Each point is reached from the start by the listed moves, each made once or not at all, plus a little noise. Say if it took an odd or an even number of moves. Then give how often each move was made.

Moves:
(1): [ 0.011, -0.030,  0.072]
(2): [-0.023,  0.040, -0.024]
(3): [-0.008, -0.033,  0.010]
Start: [ 0.005, -0.021, -0.010]
Points:
[ 0.010, -0.085,  0.073] -> even (1, 0, 1)
[-0.025, -0.015, -0.024] -> even (0, 1, 1)
[-0.003, -0.055, -0.001] -> odd (0, 0, 1)
[-0.014, -0.043,  0.050] -> odd (1, 1, 1)

Moves:
(1): [-0.027, -0.029,  0.023,  0.034, -0.037,  0.009, -0.001,  0.028,  0.018,
  0.007,  0.051, -0.018, -0.037,  0.003]
(2): [ 0.000, -0.006,  0.007, -0.007, -0.042,  0.020, -0.005, -0.006,  0.000,
 -0.040,  0.011,  0.006, -0.027, -0.012]
(3): [ 0.043, -0.045,  0.003,  0.018, -0.017,  0.016,  0.004, -0.002,  0.044,
 -0.022, -0.025,  0.010,  0.011,  0.038]
(4): [ 0.007, -0.028, -0.003,  0.008, -0.012,  0.005, -0.001, -0.004, -0.014,
  0.005,  0.010,  0.004,  0.011, -0.024]
(5): [-0.013, -0.016,  0.030,  0.014,  0.004, -0.007, -0.028,  0.014,  0.004,
  0.024,  0.033, -0.017, -0.010,  0.009]
(6): [ 0.012,  0.034, -0.037, -0.035, -0.013,  0.006,  0.029,  0.010, -0.028,
 -0.029,  0.015,  0.001,  0.053, -0.011]
(7): [ 0.012,  0.021, -0.022, -0.012, -0.008,  0.002, -0.033, -0.009,  0.032,
 -0.012, -0.048, -0.012,  0.009,  0.004]
(8): [ 0.005, -0.023,  0.003,  0.002, -0.028,  0.021, -0.013,  0.009, -0.027,
 -0.022, -0.012, -0.020,  0.007, -0.013]
(9): [-0.011, -0.011,  0.014,  0.021, -0.001, -0.012, -0.015,  0.003,  0.012,
 -0.001,  0.004,  0.016, -0.013,  0.001]
(10): [-0.015, -0.005,  0.034,  0.007, -0.007,  0.015, -0.018,  0.001,  0.009,
  0.009, -0.016, -0.008,  0.009, -0.012]
(11): [ 0.013,  0.017,  0.000, -0.005,  0.018,  0.002,  0.006,  0.013, -0.011,
  0.009,  0.001, -0.013,  0.018, -0.014]
Start: [ 0.011, -0.016,  0.008, -0.007,  0.029, -0.002, -0.023, -0.002,  0.010,
 -0.001, -0.026, -0.017, -0.017,  0.008]
Points:
[-0.046, -0.112,  0.111,  0.071, -0.067,  0.026, -0.092,  0.034,  0.038,
  0.006,  0.067, -0.032, -0.084, -0.031] -> even (1, 1, 0, 1, 1, 0, 0, 0, 1, 1, 0)
[ 0.057, -0.058,  0.040,  0.013,  0.037,  0.010, -0.042,  0.024,  0.047,
  0.009, -0.019, -0.036, -0.001,  0.041] -> odd (0, 0, 1, 0, 1, 0, 0, 0, 0, 0, 1)
[ 0.044, -0.099,  0.025,  0.026, -0.100,  0.066, -0.075,  0.017,  0.078,
 -0.091, -0.049, -0.049, -0.053,  0.029] -> odd (1, 1, 1, 0, 0, 0, 1, 1, 0, 0, 0)
[ 0.025, -0.164,  0.070,  0.062, -0.104,  0.062, -0.069,  0.035,  0.033,
 -0.049,  0.041, -0.051, -0.066,  0.012] -> even (1, 1, 1, 1, 1, 0, 0, 1, 0, 0, 0)
[ 0.027,  0.010,  0.009, -0.032,  0.014,  0.019, -0.070,  0.018, -0.002,
  0.004, -0.035, -0.062,  0.073, -0.043] -> even (0, 0, 0, 1, 1, 1, 1, 0, 0, 1, 1)
[ 0.001, -0.039,  0.050,  0.004, -0.008,  0.027, -0.117,  0.013,  0.027,
 -0.002, -0.071, -0.073, -0.005, -0.008] -> even (0, 0, 0, 0, 1, 0, 1, 1, 0, 1, 0)
[ 0.071, -0.046,  0.026,  0.001, -0.014,  0.055, -0.079,  0.013,  0.059,
 -0.043, -0.127, -0.060,  0.037,  0.008] -> odd (0, 0, 1, 0, 0, 0, 1, 1, 0, 1, 1)

Moves:
(1): [ 0.013, -0.040,  0.018,  0.012, -0.014,  0.018, -0.012,  0.001, -0.019,
 -0.010, -0.011,  0.001, -0.007, -0.003, -0.010,  0.010,  0.012,  0.028,
  0.001,  0.006,  0.009, -0.013,  0.000,  0.018, -0.025]
(2): [ 0.000,  0.031,  0.000, -0.023,  0.008,  0.019, -0.003,  0.004,  0.010,
 -0.024, -0.001,  0.001, -0.017,  0.013,  0.023, -0.014,  0.026, -0.017,
 -0.008,  0.028,  0.004, -0.017, -0.013,  0.019,  0.013]
(3): [-0.008, -0.001,  0.012, -0.047, -0.036,  0.023,  0.006,  0.023, -0.037,
  0.000, -0.052, -0.018,  0.014,  0.000, -0.004,  0.018,  0.002,  0.009,
 -0.007, -0.029,  0.003,  0.008, -0.043, -0.019, -0.008]
(4): [-0.003, -0.011, -0.030,  0.001,  0.008, -0.007,  0.013,  0.016,  0.024,
  0.026, -0.015,  0.016,  0.005,  0.009, -0.010,  0.017, -0.002,  0.027,
  0.016, -0.035,  0.021, -0.013, -0.003, -0.005,  0.007]
(5): [-0.021,  0.006,  0.008,  0.033, -0.008, -0.028,  0.025,  0.005,  0.000,
  0.001, -0.006,  0.022,  0.016,  0.013,  0.000,  0.003, -0.016, -0.008,
 -0.021, -0.003,  0.031, -0.023,  0.001, -0.005,  0.025]
(6): [-0.059, -0.022,  0.015, -0.036,  0.031, -0.010,  0.005,  0.014,  0.026,
  0.004,  0.018, -0.023, -0.002, -0.006,  0.013,  0.045,  0.022,  0.023,
  0.000, -0.006, -0.028,  0.014,  0.009,  0.010,  0.035]
(7): [ 0.018, -0.004,  0.005, -0.005, -0.006, -0.013, -0.020, -0.008,  0.004,
 -0.003,  0.016,  0.005,  0.019,  0.007, -0.006, -0.003,  0.006, -0.013,
 -0.013, -0.015,  0.014,  0.002,  0.007, -0.006, -0.009]
(8): [ 0.007, -0.003,  0.014,  0.007, -0.003, -0.007, -0.014, -0.005,  0.008,
  0.000,  0.000,  0.004,  0.014, -0.016,  0.002,  0.025,  0.015,  0.002,
  0.019, -0.001, -0.018,  0.011, -0.010,  0.002, -0.002]
(9): [-0.003, -0.011,  0.006, -0.016, -0.024,  0.016, -0.001, -0.014,  0.012,
  0.002,  0.022, -0.002, -0.017, -0.001, -0.003,  0.009,  0.001, -0.005,
  0.001, -0.019,  0.008, -0.020,  0.016,  0.009,  0.014]
(10): [ 0.008,  0.012,  0.003,  0.012,  0.008,  0.020,  0.000, -0.015, -0.013,
  0.001,  0.004, -0.003,  0.013,  0.004, -0.001,  0.026, -0.006, -0.011,
  0.009, -0.012, -0.001, -0.022, -0.006, -0.006,  0.003]
(11): [ 0.025, -0.005,  0.002,  0.012,  0.026, -0.012,  0.007, -0.016, -0.007,
  0.045, -0.004, -0.009, -0.021,  0.012,  0.010, -0.001,  0.006,  0.009,
 -0.011, -0.033,  0.009, -0.025,  0.007, -0.048,  0.011]
(12): [ 0.024, -0.002,  0.027,  0.022, -0.004, -0.004, -0.010, -0.021, -0.032,
 -0.001,  0.005,  0.008, -0.008,  0.029, -0.030,  0.003,  0.052, -0.024,
  0.014, -0.007, -0.033, -0.003, -0.001,  0.023,  0.002]
(13): [ 0.010,  0.002, -0.003,  0.015, -0.002,  0.016,  0.003, -0.018, -0.024,
  0.003,  0.028, -0.032, -0.005, -0.007,  0.027, -0.007,  0.005,  0.000,
 -0.009, -0.042,  0.003,  0.019,  0.028, -0.027,  0.009]
(14): [ 0.024,  0.002,  0.019,  0.008, -0.017, -0.005,  0.006,  0.030,  0.002,
 -0.007, -0.015, -0.009,  0.007,  0.006, -0.026, -0.010, -0.002, -0.001,
 -0.020,  0.011, -0.009,  0.003,  0.013, -0.014, -0.011]
(15): [ 0.008, -0.025,  0.019,  0.005,  0.012, -0.018, -0.009,  0.003,  0.004,
 -0.008, -0.012,  0.020, -0.016,  0.001, -0.031,  0.016,  0.020, -0.004,
  0.019, -0.022, -0.014, -0.006,  0.008, -0.020, -0.004]
(16): [ 0.005, -0.017, -0.005,  0.009,  0.004, -0.001,  0.011, -0.011, -0.001,
  0.000, -0.001, -0.009,  0.000,  0.023, -0.004,  0.001,  0.021, -0.019,
 -0.007,  0.008,  0.004,  0.003,  0.003, -0.020, -0.025]
(17): [ 0.009,  0.015, -0.003,  0.007, -0.015,  0.014, -0.004,  0.029, -0.013,
 -0.010,  0.001,  0.000,  0.007, -0.014,  0.008,  0.004,  0.014, -0.001,
 -0.015,  0.041,  0.021, -0.022,  0.012, -0.016,  0.001]
(18): [-0.035,  0.024,  0.004, -0.002,  0.003, -0.024, -0.006,  0.013,  0.017,
  0.001, -0.010,  0.000,  0.004, -0.010,  0.028,  0.014, -0.023, -0.001,
 -0.010, -0.009, -0.001,  0.008,  0.011, -0.002,  0.006]
(19): [ 0.026,  0.030,  0.009,  0.001,  0.031, -0.008,  0.020, -0.012, -0.030,
  0.016, -0.003,  0.015,  0.000,  0.001,  0.008,  0.006, -0.001, -0.019,
  0.018,  0.009,  0.010,  0.023, -0.009, -0.003,  0.011]
(20): [-0.008,  0.008,  0.023,  0.044,  0.025,  0.019, -0.031,  0.026, -0.008,
  0.026, -0.010, -0.019, -0.036,  0.008,  0.011, -0.006,  0.005,  0.011,
  0.037, -0.013,  0.004, -0.007, -0.002, -0.001,  0.017]
(21): [-0.002, -0.002,  0.009,  0.025, -0.017, -0.002,  0.010, -0.026,  0.000,
  0.012, -0.032,  0.006,  0.022, -0.005, -0.027,  0.000,  0.009,  0.000,
 -0.038, -0.001, -0.018,  0.030, -0.012, -0.010,  0.005]
(22): [ 0.004,  0.015,  0.014,  0.005,  0.008, -0.019,  0.004, -0.004,  0.008,
  0.010, -0.012, -0.013, -0.003,  0.005, -0.011,  0.008,  0.000,  0.011,
  0.009,  0.010,  0.013, -0.001, -0.007, -0.005, -0.007]
(23): [-0.011,  0.010,  0.026,  0.024,  0.011,  0.007,  0.020,  0.015, -0.003,
  0.042,  0.025, -0.003,  0.026, -0.018,  0.005, -0.015, -0.002,  0.008,
 -0.014, -0.005, -0.015, -0.009,  0.002, -0.025, -0.003]
(24): [-0.006, -0.011,  0.004,  0.010,  0.018,  0.011,  0.017, -0.002, -0.004,
  0.013, -0.005,  0.002,  0.013, -0.026,  0.008, -0.006,  0.012, -0.015,
 -0.020,  0.011,  0.002, -0.022, -0.010, -0.003,  0.003]
Start: [-0.017, -0.023, -0.027,  0.002,  0.027, -0.017,  0.042,  0.005, -0.002,
 -0.002,  0.024, -0.020,  0.010,  0.035, -0.006,  0.001, -0.040,  0.014,
 -0.011,  0.018, -0.004,  0.005, -0.008,  0.016,  0.006]
Points:
[-0.001,  0.020,  0.087,  0.065,  0.091, -0.048,  0.093,  0.030, -0.067,
  0.038,  0.010, -0.055, -0.006,  0.049,  0.045,  0.057,  0.067, -0.002,
 -0.083,  0.034,  0.027, -0.054,  0.033, -0.035,  0.078] -> odd (1, 1, 0, 0, 1, 1, 0, 0, 0, 0, 1, 1, 1, 1, 0, 0, 1, 1, 1, 0, 0, 1, 0, 1)
[ 0.022, -0.026,  0.069,  0.194,  0.074, -0.049,  0.095,  0.061, -0.057,
  0.135, -0.042, -0.021,  0.011,  0.051, -0.015,  0.034,  0.006,  0.043,
 -0.064, -0.071,  0.051, -0.028,  0.048, -0.161,  0.031] -> even (1, 0, 0, 1, 1, 0, 0, 0, 0, 0, 1, 0, 1, 1, 1, 1, 1, 1, 1, 1, 1, 0, 1, 0)
[-0.062, -0.058, -0.002,  0.009,  0.030, -0.013,  0.067,  0.029,  0.034,
  0.004, -0.015, -0.069,  0.017,  0.054,  0.008,  0.059,  0.028,  0.054,
 -0.084, -0.022, -0.020,  0.039,  0.025, -0.013,  0.021] -> odd (1, 1, 0, 1, 0, 1, 0, 0, 0, 0, 0, 0, 1, 1, 0, 1, 0, 1, 0, 0, 1, 0, 0, 0)
[ 0.007,  0.005,  0.129,  0.117,  0.067, -0.084,  0.064, -0.031, -0.041,
  0.049, -0.020,  0.050,  0.073,  0.024, -0.044,  0.048,  0.068, -0.037,
 -0.053,  0.020, -0.018, -0.014, -0.042,  0.001,  0.022] -> odd (1, 1, 0, 0, 1, 0, 1, 1, 0, 0, 0, 1, 0, 0, 1, 0, 0, 1, 1, 0, 1, 1, 1, 1)
[ 0.051,  0.029,  0.046,  0.025,  0.049, -0.063,  0.080,  0.076, -0.056,
  0.112, -0.028, -0.047,  0.046,  0.028, -0.006,  0.048, -0.015,  0.042,
 -0.048, -0.101,  0.052, -0.007,  0.020, -0.173,  0.008] -> even (0, 0, 1, 1, 0, 0, 1, 0, 0, 0, 1, 0, 1, 1, 1, 0, 1, 1, 1, 0, 0, 1, 1, 0)
[-0.075,  0.013,  0.037,  0.067,  0.103, -0.017,  0.066,  0.065,  0.035,
  0.126,  0.008, -0.093, -0.006,  0.036,  0.049,  0.025,  0.004,  0.074,
 -0.065, -0.088, -0.035,  0.005,  0.029, -0.086,  0.095] -> even (0, 1, 0, 1, 0, 1, 0, 0, 0, 0, 1, 0, 1, 1, 0, 0, 0, 1, 0, 1, 1, 0, 1, 0)
[-0.003, -0.044,  0.070, -0.003,  0.116,  0.019,  0.045,  0.003, -0.061,
  0.101, -0.004, -0.056, -0.066,  0.053,  0.021,  0.105,  0.123,  0.010,
  0.057, -0.140, -0.032, -0.034, -0.030, -0.045,  0.114] -> odd (0, 1, 1, 1, 0, 1, 0, 1, 1, 0, 1, 1, 1, 0, 1, 0, 0, 0, 1, 1, 0, 0, 0, 1)
[ 0.106, -0.021,  0.085,  0.164,  0.151, -0.033,  0.072, -0.010, -0.081,
  0.163,  0.025, -0.050,  0.005,  0.090, -0.053,  0.031,  0.075, -0.025,
  0.018, -0.114,  0.006, -0.051,  0.022, -0.141,  0.010] -> even (0, 0, 0, 1, 0, 0, 1, 0, 0, 1, 1, 1, 1, 1, 1, 1, 0, 0, 1, 1, 0, 1, 1, 1)
[-0.041, -0.025,  0.061,  0.055,  0.064, -0.040,  0.072,  0.013,  0.013,
  0.083,  0.056, -0.026,  0.026,  0.096,  0.007,  0.109,  0.072,  0.019,
 -0.061, -0.032,  0.053, -0.135,  0.031, -0.042,  0.053] -> odd (1, 1, 0, 1, 1, 1, 1, 0, 1, 1, 1, 1, 0, 0, 0, 1, 1, 1, 0, 0, 0, 1, 1, 0)
[-0.024,  0.045,  0.033,  0.032,  0.049,  0.028,  0.037,  0.072, -0.018,
  0.048, -0.064, -0.090,  0.019,  0.022,  0.041,  0.066, -0.008,  0.030,
  0.004, -0.063,  0.015, -0.030, -0.049, -0.046,  0.036] -> odd (0, 1, 1, 1, 0, 0, 0, 1, 0, 1, 0, 0, 1, 1, 0, 0, 0, 1, 0, 1, 0, 1, 0, 1)
[-0.068, -0.032,  0.078,  0.035,  0.073, -0.065,  0.093,  0.036,  0.004,
 -0.004, -0.052,  0.015,  0.030,  0.018, -0.019,  0.065,  0.019,  0.001,
 -0.087,  0.041, -0.018,  0.004, -0.011,  0.006,  0.064] -> even (1, 1, 0, 0, 1, 1, 0, 0, 0, 0, 0, 0, 0, 1, 1, 0, 0, 1, 1, 0, 1, 0, 0, 1)
[-0.034, -0.054,  0.051,  0.059,  0.057, -0.050,  0.091,  0.069,  0.039,
  0.096,  0.042, -0.007,  0.042,  0.024, -0.039,  0.120,  0.009,  0.052,
 -0.026, -0.066,  0.003, -0.106,  0.041, -0.103,  0.082] -> odd (0, 0, 0, 1, 1, 1, 0, 1, 1, 1, 1, 0, 0, 1, 1, 0, 1, 0, 0, 0, 0, 0, 1, 0)
